Each row of a before or after table is a point. The points were changed in one or more steps. Then noise was added and the rows were shuffled. The steps act on columns, c1 being the first. Name the steps. A step turns or swaps two columns, mirrors them in a line or flattens them onto one, adds a multiple of one to another, or multiplies or shifts one. Angles are multiples of 10 degrees, from the lower column toward the higher: turns from -170 to 170, lines from 10 to 170 but not 90. Use the fewest steps. Two steps may share a column if one is a turn and the other turns, adds or multiplies; they go together, in the order done. Otherwise the lowest column goes first.

Before:
[[-5.1 -3.5  0.4]
 [ 1.4  7.6 -0.7]
 [ 3.1 -5.2  4.0]
 [11.2  4.6  6.2]
 [-0.4 -2.7 -1.4]
 [ 6.0 -1.8 -0.3]
 [-0.3 -1.2 -0.1]
 [ 3.2  4.4 -4.7]
 [ 1.7  2.4 -6.0]]
After, 9 rows:
[[ 0.9  0.5  1.3]
 [-1.1 -0.3 -0.9]
 [-0.5 -0.4 -0.2]
 [ 2.3  0.9 -2.1]
 [-5.5 -2.1  0.3]
 [ 4.2  1.4 -2.0]
 [ 3.5  0.9 -0.1]
 [ 5.1  2.1 -0.2]
 [11.3  4.2  2.1]]
Steps: flatten c1 and c2 onto the line at 20 degrees; multiply c3 by 0.4

Before:
[[ -0.5   4.1   0.4  -3.4   2.9  -5.2   3.8  -1.8]
 [ -2.8   4.5   2.1  -2.1   3.0  -2.0  -5.1   0.3]
 [ -0.2   2.8  -2.8  -5.6  -2.1  -0.8   2.3   2.3]
 [  2.1  -3.2   5.8   0.8   1.4  -9.0   0.1   0.1]
 [  2.6  -0.6  -1.8  -3.1  -3.0  -0.3   5.7   2.6]
 [ -1.4  -1.6   0.1  -3.9   2.4  -5.3   1.4  -1.4]
 [ -0.5  -1.7   3.8   2.3   0.1  -4.0   4.0  -3.9]
 [  0.9   3.7  -8.5  -2.4   1.7   4.4   7.8  -4.1]
 [  0.2  -1.6  -2.7   2.4   5.6  -5.0   0.5  -3.6]
 [ -6.4 -12.5   2.2  -8.8  -9.1   2.2   5.9  -6.3]
 [ -0.9  -2.4   4.7   0.8   9.1  -3.6   1.4  -1.2]
 [  3.2   1.6   2.2  -3.2   5.4  -2.5  -2.4  -4.3]]
After:
[[  1.7  -5.0   5.6   1.3  -6.8  -5.5   0.0   0.3]
 [ -0.9  -4.0   4.9   1.0   1.6  -9.7   1.5  -1.3]
 [  0.3   5.0  -2.5  -5.9  -1.2   1.7   2.2   2.5]
 [  0.3  -2.3  -3.0   2.0  -1.7  -7.6   0.6  -3.5]
 [  1.0   6.1  -8.7  -2.4   4.7   0.5   7.9  -4.4]
 [ -0.7   6.8   0.5  -3.5  -3.4  -5.6   4.0  -2.0]
 [ -3.3   7.3   2.2  -1.9  -0.3  -3.7  -5.1   0.4]
 [ -0.2  -2.4   4.1   2.4  -3.8  -2.1   4.0  -3.9]
 [ -1.6  -2.7   0.0  -3.5  -3.2  -4.6   1.7  -1.6]
 [  2.6  -0.7  -2.1  -3.2  -1.8   2.2   6.0   2.5]
 [  3.2   2.5   2.2  -3.1   0.6  -6.0  -2.3  -4.2]
 [ -6.2 -19.9   2.5  -8.2  -2.9   8.8   6.0  -6.5]]
Steps: multiply c2 by 1.6; turn c5 and c6 by -60 degrees

Before, 14 rows:
[[  4.8 -10.6  -4.3  -0.3  -9.5  -1.2  -8.2  -4.6  -1.9  -2.3  -0.5   7.2]
 [ -2.2   0.9   4.5  -2.0   4.1  -1.1   0.6  -8.6   0.3  -3.1   6.8   1.3]
 [ -0.1   2.3   2.2   2.3   0.7   8.9  -2.4  -2.4   1.7  -6.2   5.5   1.6]
 [ -3.8   1.0   8.7   0.3  -0.3   4.0   4.2  -6.7   0.8   1.3  -1.0  -3.0]
 [  1.9  -7.5  -3.2  -3.2  -0.6   0.7 -10.1  -0.5  -2.5  -7.5  -2.0  -0.5]
 [ -5.8  -3.4  -1.5   2.2   0.4   0.1   2.4  -4.8   2.4  -3.2   0.1   4.4]
 [ -3.0   0.7   5.0   0.4   2.9  -0.3   2.6   1.8   5.3   2.2   5.3   0.7]
 [  1.1  -2.6  -6.5  -1.8   0.1   2.9  -4.6  -5.5   3.4  -1.9  -1.1   0.5]
 [  8.6  -7.6  -8.6  -7.7 -11.6  -4.2  -0.7  -2.3  -5.0  -6.7  -6.3   7.6]
 [ -4.8   4.4   0.0   0.5   2.0   3.6  -3.9  -2.8  -3.7   2.0   3.5   1.3]
 [ -4.7   3.3   1.2  -0.5  -4.3   1.1   0.9  -5.2   4.6  -0.1   9.1  -5.1]
 [  1.8   5.2   2.3   5.5   1.9  -0.4  -4.9  -4.8   2.2  -3.0   0.7  -1.1]
 [ -6.7   1.4   1.3   5.3  -0.9  -0.5   2.9  -2.3  -0.1  -3.1   6.8  -4.1]
 [  1.9  -3.3  -0.5   4.8   7.2   4.1   1.8  -3.6  -1.6   1.4   4.9  -2.2]]
After:
[[ -0.4   1.6   2.5   9.5   1.8   1.7  -3.0   6.7   3.0   2.3  -3.8   0.3]
 [  3.8   5.8  -1.5   6.1  -2.5  -4.6   1.1  -0.6   3.1   2.1   2.0   3.7]
 [ -6.7   0.9   2.2   6.3  -0.7  -5.9  -5.7   3.1   3.8   5.1   0.4   1.9]
 [  4.6   1.3   1.1   9.2   1.9  -4.7  -4.3   2.3   1.2   2.9   5.8  -3.8]
 [  0.2   0.3   0.2   4.6   0.8  -5.7  -5.0   5.1  -4.1  -0.4  -1.6   2.3]
 [ -1.5   4.2  -3.1   0.9  -0.1   1.0  -3.3  -6.1  -0.2   7.5  -9.8  -0.8]
 [ -4.4   4.7  -0.5   8.9   7.0  -1.0  -3.5  -1.2  -2.1  -0.9   4.0   2.8]
 [ -2.1   9.2  -4.3   3.7 -12.1   4.5  -3.9  -6.8  -1.1   2.7  -7.5  -0.5]
 [  2.3   2.8   1.0   3.5   0.0  -4.3  -7.5   5.7   4.5  -1.6   5.4  -6.6]
 [ -2.9   5.9  -6.4   2.5  -0.1  -0.9  -1.5   0.2   4.1   0.7  -4.4   0.3]
 [ -0.4   5.3   8.7   4.4   1.8  -5.4   2.9   4.1   0.2  -1.5   2.8  -2.3]
 [  2.2   7.0   4.7   1.9   2.3  -0.8  -5.7   5.1   1.2   2.8   4.1   3.7]
 [ -2.4   5.7  -8.5  -3.8 -13.8   8.9   4.8  -5.3  -2.3   8.1  -3.7  -1.5]
 [  2.1  -2.0   5.0   4.5   1.9  -1.9  -3.4  -0.1   4.4  -4.0   4.5   2.2]]
Steps: turn c1 and c6 by 130 degrees; turn c2 and c8 by 120 degrees; shift c4 by 4.0; turn c5 and c12 by 40 degrees; turn c7 and c11 by 60 degrees; mirror c9 and c10 in the line at 170 degrees
